Each point is reached from the start by the listed moves, each made once or not at all, plus a little noise. Say if it took an odd or an even number of moves. Then give how often each move was made.

Moves:
(1): [-15  37 -17 -34 -61  16]
(2): [-61  65  31 -26  27   8]
(3): [ 10  -3  55 -20  18 -24]
Start: [16  1  6  0 23 28]
Points:
[-44  64  36 -26  56  30] => odd (0, 1, 0)
[  4  35  -8 -35 -30  48] => odd (1, 0, 0)

Moves:
(1): [ 50  -1  -1 -21  38  -9  12   6 -32]
(2): [  9  43  11  -4 -16  24  19 -30 -23]
(3): [-10  -6  -4  -8  29 -50  32 -21 -11]
(4): [-18   6  13  37   7 -19 -12  38  21]
(5): [  4 -11 -27  31 -19 -19   3 -45  38]
(6): [ -2 -10  12   2  21  40  -1 -12   7]
(7): [ 23   8  12   5 -37  -3  27   1   9]
(8): [  6  55 -16 -47 -35 -17  30  31  29]
(9): [ 14 -13  18 -14  -1  19 -33 -36   7]
Start: [ -6 -16  -6  -2  23  21  18  19 -21]
Points:
[ 10  17  25  -6  19  35  95 -43 -40] => even (0, 1, 1, 0, 0, 1, 1, 0, 0)
[ 17 -29  -7  37 -12  39  47 -38  32] => odd (0, 0, 0, 0, 1, 1, 1, 0, 0)
[ 67  41  19 -43  -3  -5  42  59  13] => odd (1, 0, 0, 1, 0, 0, 1, 1, 1)
[ 19  76  28 -30 -30 -25  81   2  14] => even (0, 1, 1, 1, 0, 0, 1, 1, 1)
[ 63 -33  20  37  33  28  16 -30  29] => even (1, 0, 0, 1, 1, 1, 1, 0, 1)
[ 51 -25 -32   8  43  -7  34 -21 -19] => even (1, 0, 0, 0, 1, 0, 0, 0, 0)

Moves:
(1): [ 43  -4  17  10   4 -24   3  -5 -32   5  -2  16  -6  -1  -6   6   4  10
   3]
(2): [ 17   4  -4  -2  -5  -9 -14   9  -9   8  -1  -3  11  13   8 -19 -10  22
   7]
(3): [-12  -5  14  -1   6   3   4 -13  -2   4 -13  24  -2  12   5 -14   5 -29
  -9]
(4): [  0 -18  -1  44 -13  -4  -7   2   3   0  -3   6 -16   1   8  -4 -25  17
  -6]
(5): [-16  -9 -11   0  15 -42  -9 -24   7  -2   5   5   4   4  -9 -14  13   9
   8]
(6): [-12  16  -5 -15   8   3  13 -13  -8  21 -11   0 -21   7 -23  21 -21   6
   0]
(7): [  2  13 -12  -3   4 -19  24  -5  10   5  -2  -5   5  -6  17  15 -13   3
   3]
(8): [ 11 -34   6  -4  24   4  11  16  17  21   6   5   0 -24 -17 -12  -7   5
 -13]
(9): [ 14  -5  21 -15   4   2 -12  -6  14   4  -9   0  24   2  -1   6  -1  31
   3]
(10): [ -3 -22   4   8 -15 -16  11  -6   7  11   7  -6  -8 -10   6  11  12   3
 -16]
(11): [  3  13  24  -8  24   5   1 -21   5  -1  15 -13   2 -17  18 -22   9  -1
 -19]
(12): [ 12  -6  17 -25  -2   8 -14  -4   7  17  14  14   8  -1  11   9   1  -2
  17]
(13): [-14   5  -8  -4  18   6 -26 -14 -15  18   9  20  25  10 -12  11  16 -11
   3]
(14): [ 22 -21 -13 -25  28   1  29  -9  -6  -4   8   8   8  38  -2  10  11   0
  -4]
(15): [ -7 -27  17  12   9  11  -8  -7  -6  17 -10 -28  -2 -15   0  -1 -39 -25
 -16]
(16): [-13   0   7 -13  11  -3   0  14  -8   9   5  -2  -4   2 -10  18  -1  12
   8]
(17): [ -8  12 -14  12   8   0 -15   0  10  14 -13 -14 -24 -17  17   3   9 -16
   2]
(18): [-13 -10  -7 -23   1   2 -15   1 -38  -9   4  19  11 -28  -6  30 -24  23
  -7]
Start: [ -5   4  -8  -2  -2   5   8 -10   8  -9   4  18  -4   9  10  34   2  10
  20]
Points:
[ 51 -69  37 -50  95 -67  13 -58   2  74  37  54 -15   7  34  12  49  25
   7] => odd (1, 1, 1, 0, 1, 0, 0, 1, 0, 1, 1, 1, 0, 1, 0, 1, 1, 0)
[ 13 -49  67  55  40  -9 -38 -77 -12  64 -17  23  -9 -28  44  28  -3 -12
 -38] => odd (1, 0, 1, 1, 0, 0, 0, 0, 1, 1, 1, 0, 1, 0, 1, 0, 1, 0)
[ 21 -40  61 -23  51 -81   4 -68 -11  64  21  22   5 -13  52  21 -17  12
   4] => even (1, 1, 1, 0, 1, 0, 1, 0, 0, 1, 1, 1, 0, 0, 1, 1, 0, 0)
[ -7 -34 -24   9  12 -81 -36 -56 -79  43  12  78  -3   4 -21  75 -30  90
  11] => even (1, 1, 0, 1, 1, 1, 0, 0, 0, 1, 0, 0, 1, 0, 0, 0, 0, 1)

Moves:
(1): [ 25  -1   2   4  17  -1  -8  -7  -5  12   0  -2 -23  -1  11  -8  -9  11
  11   7   7   7   2  15]
(2): [ -1  10   1  10   0   6  -2   1 -12   6  -6   0  -8  11  -1  -1   5   5
   5   2  20  -9 -12  -5]
(3): [ -2  11  17 -11  -8  -4  -2 -13  15  14  -3 -15  -5   3  -2  -7   3  -2
   0 -12   4  -1   9  -2]
(4): [ -5 -11 -13  16  -1 -16  17  13   7 -11  15   3   1   0 -41 -18 -18   7
  -1 -21  -8 -11   0 -17]
(5): [ -3  -4  10   9   4   1  11   1   2  -2  -9 -13  -6  20 -10   3   5  -7
  12   9 -14   6  -9  -1]
(6): [ 12  -6  -5  12   0  12  10   3  -6   5  -1 -13  -1   2  23 -18 -15  -3
 -12 -34 -14  -5  -4   2]
(7): [ -9  -9  12  -1   1 -15  12  13 -12   8 -14 -16  -2  -5 -11  -5 -10   5
 -12   0   9   2  28  -4]
(8): [ 11 -12   3   2   3  -8 -19   0  18  20 -10  13  26  -4   9  -2  -7  -5
   3  -9   4  -5   7  -7]
(9): [  8  25  -3 -11  13  -8  -2   0   1  11   0  -5   1  24  17  -8  11 -14
 -22 -14  11   3  -2   8]
(10): [ -8  11  -3  11  17  -4   0   5   2   3 -10  -4 -11   5   8  17  -2 -13
   9  -9  -9  -4  15  -5]
(11): [ 16   9  -6   1   2   9 -34  15  -8 -21  -1   3  -5  -6 -14 -10   5 -12
   9   9  -3   2 -18 -18]
(12): [ -4   2 -11 -17 -11  -5  27  -9   3  -2  11 -17  33  11  -8  12  -6   6
  -5  10   8  -2  27  -6]
(13): [ -1   1  -8 -11 -32   7  -5   3   7  24  17   4  12  12   1   2  -6  -5
 -24 -15   3 -18 -24   5]
(14): [ 16   7   7 -21  -4  -2   5  14  17  -8 -27  -8 -17  -4 -13   5   4  26
  -4 -24   9  -6  -6  -2]
(15): [  3   1  -5 -23   2  -9   8   2  14  11   5  -2 -24  18  10 -17  28  10
  -3 -15   2 -11  -5 -17]
(16): [  1   0  11  13  -4  -7  -4   6  -7  -1  11  -1   8  11   4  12  12   0
  22 -10  15  15  14  11]
(17): [  4  10   9  -7 -25  25   9 -18 -17  18   8  34   0  17   3   0  21  -8
  -3  20  -4  12  -4  15]
(18): [ -8 -18   0   6   5  18  -8   0  24 -18   3  -8  -2  21   9  -2 -13  -9
  -9  11  -7  -1   3  -3]
(19): [  6   4 -14   3 -31   5   5   4  -9 -14  -2 -11  -4   1 -16 -21  14 -19
  -6   1  14  -5 -13   9]
(20): [  9  -7  18  -1  -2   0  20 -11  -9  -1  10   9 -14  15  25  -1   1 -12
  -6   6  11  -1  -7   2]
(21): [-10  -7  -5   6  21   6  -1  21   6   9  11  -8  12  -7  -6 -10 -13 -10
   9 -14  17  -7   4  12]
(22): [-15  -1   1   6  -6  -6  -5   7   1  -8  -9  -2   1  -4  10   0 -20 -13
   4   6   2  21   2 -10]
(23): [ -7   3   4 -16  -4  -7 -13 -13  -8  -6 -22  -4   3   9  -4  -1  -8   1
   8 -19   0 -10  11  -4]
(24): [ -6  18   9  14  -2   4  -8  17   3  -8  -7  -2  -6   9   3 -14   5  -3
  15  13 -17  -9 -17  10]
Start: [-16   8  12  17 -15  -4  -2  13 -26  14   2 -14  14 -23 -30   3 -24   1
  17  11  12  15  -5   3]
Points:
[-13  54  13  36 -20  -9  -9  70  26 -35 -17 -82  10  50 -33 -27 -58 -35
  24 -60   5  13  17 -27] => even (0, 0, 1, 1, 0, 1, 0, 0, 1, 1, 1, 1, 0, 1, 0, 1, 0, 1, 0, 0, 0, 1, 0, 1)
[-23   9  29 -25 -55  -9   3  54  27  26 -54 -89  -3  67 -44 -33 -43 -49
   7 -49  83 -37   7 -54] => odd (0, 1, 1, 0, 1, 0, 1, 1, 0, 1, 1, 1, 1, 1, 1, 0, 0, 1, 1, 1, 1, 1, 1, 0)
[ -7  -3  28  86 -29   2   4  58 -44 -45 -19 -52 -56  39 -71 -74 -59 -48
  41  52  22  17 -43 -21] => odd (1, 1, 0, 1, 1, 0, 1, 0, 0, 0, 1, 0, 0, 0, 0, 0, 0, 1, 1, 1, 0, 1, 0, 1)
[ 20  56  25 -23 -33  12  30  18 -33  28  -2 -39  15  56 -46 -56 -33 -17
  -7 -77  65 -20  -6 -11] => even (0, 1, 1, 1, 0, 1, 0, 0, 1, 0, 1, 1, 0, 1, 0, 0, 1, 0, 0, 1, 1, 0, 1, 0)
[ 20  10  53  37 -52 -33   1  23 -54  23 -21 -64  14  31 -39 -28 -28 -44
  52  33  92  44  24 -12] => even (1, 1, 1, 0, 1, 0, 1, 1, 0, 0, 1, 1, 0, 0, 0, 1, 0, 0, 1, 1, 0, 1, 0, 0)
[ 56  33  27  24 -25 -21  23  25 -29  18  26 -59 -59  63 -25 -95   8 -36
  20 -58  38  10 -40  -5] => odd (1, 0, 1, 1, 1, 1, 0, 0, 1, 0, 1, 0, 0, 0, 1, 1, 0, 0, 1, 1, 0, 0, 0, 0)
[ 15 -12  -9  26 -53 -16  77  16 -18  28  17 -46  15  51 -45 -63 -19 -15
   0 -39  40 -24 -18 -39] => odd (0, 1, 0, 1, 1, 1, 0, 1, 0, 0, 0, 1, 0, 0, 1, 0, 0, 0, 1, 1, 0, 0, 0, 0)

Moves:
(1): [ 1  6  1 -4  1 -3 -6  8  1  1  0  3 -2 -9 -3  1  0 -4  0  0  1  0 -3 -4
 -3  2  9]
(2): [-8 -5 -5  2  6 -6 -5 -6 12  0  2 -3  0  9  3  5  4 11  4 -1  7  3 16 -1
  4 -5 -4]
(3): [ -3   4  -5 -19   1  -3 -10   2  -2  -4 -11   0  -8  18  -3   5  -7  15
  -8  -5  -6  -3  -3   0  -3 -15   2]
(4): [ 6 -9 -8 -2 -6  0  8 -8  6 10 12 -8  5  2  9  8  0  2 -5 -6  0 -7  9 -1
  7 -1 11]
(5): [  3   6  -3 -14   3  -4   1   9  -7 -21  -5  20 -11  18  26  17 -10   1
   1   9   6  -4   4   1  -8  -6   4]
(6): [ 1 -3 -1  1 19  7  5  0  7  5 -1 -9  9  9  4 12 -2  8  3 -5 -2 -4  5  6
 -1  4  2]
(7): [  0  -7   3   8  -9   2   3  -5   2   4   2  -4  -1  -1  -8   2  -4 -19
   5 -16   6   2   0   8   6   2  -7]
(8): [-1  2  1  7 -1  2 -3  0 -1  9  2 -6  2  1 -2 -5 -1  1 -2 -5 -4 -3  4  4
  0 -3 -5]
(9): [  1  -9  -3  10   7   5  -2   0  -2  -8  -4 -13   9   5  10  11   0   7
  -3 -11  -4  -1   6  -5  -3  -2  -1]
(10): [ -3  -8   2   8   2   4  -5   3  -2  12  -4   1  -1  -1  -4   0  12   3
   5  -6  -3  -1   7  -4   4 -15  -5]
(11): [-1 -4  0  2  1 -3 -2 -2  2 -4  3  7  2  1  3  0 -1  0  2 -5  6 -5 -3  3
  0 -4 -4]
(12): [  7   0   3   0  -6  -7  -2   2  -2   0 -11   0  -1   1  -9   0   8   0
  -4  -4   6  -9  -3   2   5  -3   3]
(13): [12  6  1  1  3  4 -1 -2 -9  1  3  5 -8 -1  3  7 -1  4  2 -7 -4  5  5 -1
  3 -2 16]
(14): [-6  1  1  5 -6  3  6  7 -1 -2 -7 10  9 -2 -7  2 -3 -4 -6 -7  0  3 -6  1
 -2  5 -8]
(15): [ -1   3   5  -4   1  -2  -3   0  -2  -3   7   4  -6   4  -1   4 -11   1
   6   8  -9   2   1  -2   2 -11   4]
(16): [ -3 -11  -4  -4  -5 -14   3  -4   3  -2 -19   4  -9   2   0   5   4   4
 -14   1  13   0  -1  13   1 -11   6]
(17): [ -3   0  -7   9   3   8 -12  -1   2   5  -6  11   1   3 -16   7   0  -3
  -2  -7 -13   1  -1  -3   9   6   0]
(18): [  8   2   7   3  -8 -22  -4  -8  -7   2  -9  -1   7  -2  -6  -9  -2 -14
   2  -3  -2  -3  -4  -1   1  -9  13]
(19): [-5  1 -3  4  2  3  1  5 -6 -4  2  3  2  2 -2 -4  2 -4  2  0  6  2 -3 -1
  1 -4 -1]
(20): [ -1  17  -2   2   5  -3  -5   4  -3   9  11   3 -10  -3  -2   1   4   6
   5   8  -8  -2 -12 -18  -2   4   2]
(21): [-6  8  9 -8 -3  0 -1  8  5  3  8  5 -9 -2  8 -9  5  3  9  4 -2 -1 -9  0
  3  7  5]
(22): [-11  10  -1  -3   2  -1  -5 -10   3   5   8  -4  -2  -6  -6  -5   4   8
  -1   6  -7 -10   1 -13  -2  -3   2]
(23): [  3  -4   8   1   0   6   5   5  -5   1  11   0  -3   3   2  -3  -5  -8
 -12   0  -7  10   2   2  -6   0   2]
(24): [ -7   1  -4  -1   6   2   2   6  10  -3  -6   2 -10   6   7  -8   5   4
   3   4   3   2   2   0   0 -16 -10]
Start: [  0   1   1   2   9  -5   1   6  -2  -9  -8  -4  -8  -6   0   2 -10  -8
 -19  -8  -8  -4   0   0 -11 -13 -18]
Points:
[ -2 -27  -6   5  29 -23   0   0   2 -15 -38 -19 -20  41  10  23 -15   0
 -33 -50   2  10  27  19  -8 -70   2] => odd (0, 1, 1, 0, 0, 1, 1, 0, 1, 0, 0, 0, 1, 0, 0, 1, 0, 1, 1, 0, 0, 0, 1, 1)
[-29 -19 -26  12  18 -14 -13   9  12 -20 -38  25 -21  37  10  44   5  20
 -31 -20  -4 -24  32 -13   6 -78 -17] => odd (0, 1, 0, 1, 1, 0, 0, 0, 1, 1, 0, 1, 0, 1, 1, 1, 1, 0, 1, 0, 0, 1, 0, 1)
[-45   4  -9  32  24 -29 -27   7  14   7 -29  23 -17   7 -14  -2  22  13
 -11 -25 -13 -16  -5 -32   2 -59 -24] => odd (0, 1, 0, 0, 0, 0, 0, 0, 1, 1, 1, 0, 0, 1, 0, 1, 1, 1, 1, 1, 1, 1, 0, 1)
[-20   6   1  -8   9 -13 -21  12   4 -26 -14  22 -37   6  10  35 -24 -12
 -18 -11 -16 -14  -1  -7  -7 -28   3] => odd (1, 0, 0, 0, 1, 0, 1, 0, 1, 0, 0, 0, 0, 0, 1, 1, 1, 0, 0, 0, 1, 1, 0, 0)
[-10  25   6 -14 -14 -49 -24  11  -2  33 -26   6 -26  -6 -27  -8  13  10
 -38 -23 -17 -40 -19 -24  -3 -52  16] => even (1, 0, 1, 1, 0, 0, 0, 1, 0, 1, 0, 1, 0, 1, 0, 1, 0, 1, 0, 1, 1, 1, 0, 0)
[-20  23   9   5  23   6 -16  33 -13  -1  -6  15 -39  13   1  -3  12  28
 -24 -30 -28 -13 -16 -34 -13 -61 -16] => odd (0, 0, 1, 0, 0, 0, 0, 0, 1, 1, 1, 1, 1, 1, 0, 0, 0, 0, 1, 1, 1, 1, 1, 1)
[ -7 -17  -8   7  22 -15  -5   6  -4 -10 -10   1 -41  38  34  33  -1  26
 -36 -21  -4 -15  52  -7  -3 -95   3] => even (0, 1, 0, 1, 1, 0, 0, 1, 1, 1, 0, 1, 1, 0, 1, 1, 0, 0, 1, 0, 0, 1, 1, 1)
[ -9   8 -20 -30  24 -24  -8  10  18 -11 -41  12 -34  41  19  45 -10  42
 -45 -29   7 -34  30   6 -11 -67   9] => odd (1, 1, 1, 1, 1, 1, 0, 1, 0, 0, 0, 1, 1, 1, 0, 1, 0, 0, 0, 0, 0, 1, 0, 1)
[-25  -6   2  -4  -8  -6  -3  29   5 -12 -43  27 -38  25 -27  -2  -7 -20
 -46 -38  -4   5 -21  20   0 -41 -26] => even (0, 0, 1, 0, 0, 0, 1, 0, 0, 0, 0, 1, 0, 1, 0, 1, 1, 0, 1, 0, 1, 0, 1, 1)
[ -4  11  12   8  33 -23 -40  12   3   7  -7  -6 -15  40 -10  18 -19  23
 -17 -32 -44 -19   1 -15  -2 -43  -1] => odd (0, 1, 1, 0, 0, 1, 0, 1, 1, 0, 1, 1, 0, 0, 1, 0, 1, 1, 0, 1, 1, 0, 1, 0)

Moves:
(1): [  9   8   0   3   5   5  -7   3   7  -7  -6   8  -4  14 -11  -4  -9 -18
   9  -6  -1  -3  -2  -1  -3 -10   0]
(2): [  2  12  10  -2   8 -15  -2   2 -20   0  11   7 -11  18   2  -8  14  24
  13 -18 -17   2 -14 -10  -1  -1 -15]
(3): [ -4  -8   3   7  -4  -7  11 -18   9 -16  18  -5 -22   0  13  -9  -7   3
   7  -8  -7 -10   4   2 -11   2   1]
(4): [-14  23   9  40 -17  13  -3 -17 -11  -9   3   2  -4   3  -3   3  -7 -14
  -6  -9  13 -11  17   4   4  -1   4]
(5): [ -5   1  -1 -10  -2   4  17   3  -9  22  15   9 -12   4  14  17   2  -8
   1  -3   4   5  14   8  11   6   6]
(6): [  3 -10   1  -6 -19   7  -8  14  -5  -3  -3 -12   1   6 -12  -7   3  16
  -6  13  -9   3  -3  -3   1  -5   1]
(7): [  5  -6   3   6  -2  -1   1  13  -5 -10   3  -4  20   2  -9 -16  13   1
 -16 -15   9  11  24   3  16  12   0]
(8): [ -6   3  21  17  -1  -6  39  -3  17 -13  15  14  11  -6   1   3   1   7
  15  -8   8  -9  16 -21  -2  15 -22]
(9): [  2   9  -4 -10 -12  15   8   5  -2   0  -1   3 -19  -5  20  -2 -20   1
  13  -6   6  -2 -12 -11   7  -1  -9]
(10): [ 14 -12 -12 -12  -8  -7   0  -2  10   0  15   0   9  -5 -10   1  -7  -2
   8  -8 -21 -12   7   2  -3  -8  -1]
(11): [  7  -7 -20  14  14   8   9  -3  -3  10  -2   7   5  -6   2  10   7   2
   7  -9  -6  -9  -8  -5  10   1  -3]
(12): [ -2  13  23  -7  -8  -8   5 -16  13   2   2   6  13   8 -15   5   1  -2
  -2  -7  17   1 -13  20  17   0  -2]
(13): [-12  -3  -7   3   8  -5  -2   9   0 -15  -7   0   5  -6   7 -23 -11  -9
  -6   3   0 -10  10   8   5  11  -8]
(14): [  3  -1   9   1  -7   3 -10  -1 -20 -10 -12   8  -6   9  -3   9  -2 -11
  -1  -3  10   0 -18   2   7 -12 -21]
(15): [ -5  -5  -6 -14  -4  -3   5  -3 -29  -6  -5  -8  -3   5  13   4  -5   4
  -7  -7  11  11   5 -11  36  -5  10]
(16): [  1   9   9   7   4   3   4  -1  -3  -9  22 -10  -1  -7  12  11  11  11
   4   0  -8   6 -11   4  11  -3  10]
(17): [  2   0  -8  -7  -9  -3   9  17  15 -16 -13  -1  -7 -10  13 -16   0  16
  -3  -1 -18  11   3   1 -24   3  -2]
(18): [ -2 -15  30  -7 -28 -16 -12 -19  12  12  14   0   4   3  -1  -1   8  22
  22  17   5  14   3  11   5 -16 -19]
(19): [ -8 -17 -22 -11  12   9   2  -6  14  -5   7  -1  16  13   2  12  17   7
  -4  -3   0   9   7 -15  -5  -1  -9]
(20): [  2   2  -6  -6  -5  -3 -18 -12  -9 -10  -1  19   8   6  -5  -8   1 -16
 -29   0  -1   7  -5   1   5 -14  13]
(21): [ -7  -2   8   0   0  15  -9  -2 -15  13  -8   8   4  -8   0 -10  15  10
  12  14  -3  -4  -6   5  -6   9 -10]
(22): [  3  10 -11   1  15  -8  20   0   3  -7   1 -11  -5   1 -17   4  12  -2
  -2   6  -5   9 -11  -1  15  16  11]
(23): [  3   5  -2  -8  -6   1 -10   9  -3   6   2  -1   0  -3  12  20   9   4
   5   1  -7   8  -1  -6  17  14  12]
(24): [-21  -2 -14 -12  20 -17 -14   0   3 -11  -5   6 -12   0  -2  -1  13   5
  17   6   9 -11  14  16  -5 -28   2]
Start: [  5   7 -14  -4 -15 -16  11   0  -6 -15  12  -7   9  -2  -2 -19  -3  -7
  -5  22  -1   3  -9  -7 -22   8  15]
Points:
[-35  16  28   6 -68 -29  13 -75 -38 -72  59  38   3 -15  41  -6   6   6
  53  -1  25 -29  -8  16  76 -28 -29] => even (0, 0, 1, 1, 0, 0, 0, 1, 1, 1, 1, 1, 1, 1, 1, 1, 0, 1, 0, 1, 1, 0, 1, 1)
[-11  47 -19   5 -26 -38  32 -24 -52 -95  16  41  -3  39 -34 -32 -11 -23
  17 -31  13 -32 -25 -15  69 -33 -26] => odd (1, 1, 0, 1, 0, 1, 0, 1, 1, 1, 1, 1, 1, 1, 1, 0, 0, 0, 0, 1, 0, 1, 0, 1)
[  9   9  71 -25 -60 -54  31 -22 -29 -23  82   4  56   6   3 -10  58  72
  49  -8  -7  31   0  -9  69  25 -22] => even (0, 1, 0, 0, 0, 0, 1, 1, 0, 1, 0, 1, 0, 0, 1, 1, 0, 1, 0, 0, 1, 0, 1, 0)
[ 12  18 -30 -28 -31  -8  -3   8 -18 -75 -15  23 -14  12 -17 -43  34  -1
   5   7  -9  15 -42  18  24  -3   9] => even (1, 0, 1, 0, 0, 1, 1, 0, 1, 0, 1, 1, 0, 1, 0, 0, 1, 0, 0, 1, 1, 1, 1, 1)
[ 12  10   5 -80 -49 -26  10 -47 -50 -14  42  40   3  60 -12   1  24   2
  27  -2   2  39 -55  -6  62 -29 -29] => odd (1, 1, 0, 0, 1, 0, 0, 0, 1, 1, 0, 1, 0, 1, 1, 0, 0, 1, 1, 1, 1, 1, 0, 0)
[ -3   3   8 -12 -91 -24   4 -13 -33 -66  29 -11  10   1   5 -18  13  40
  26  -7  16  13  -1  28  59 -54 -16] => odd (0, 0, 0, 1, 0, 1, 1, 0, 1, 1, 1, 1, 0, 1, 1, 1, 1, 1, 0, 0, 0, 0, 0, 1)
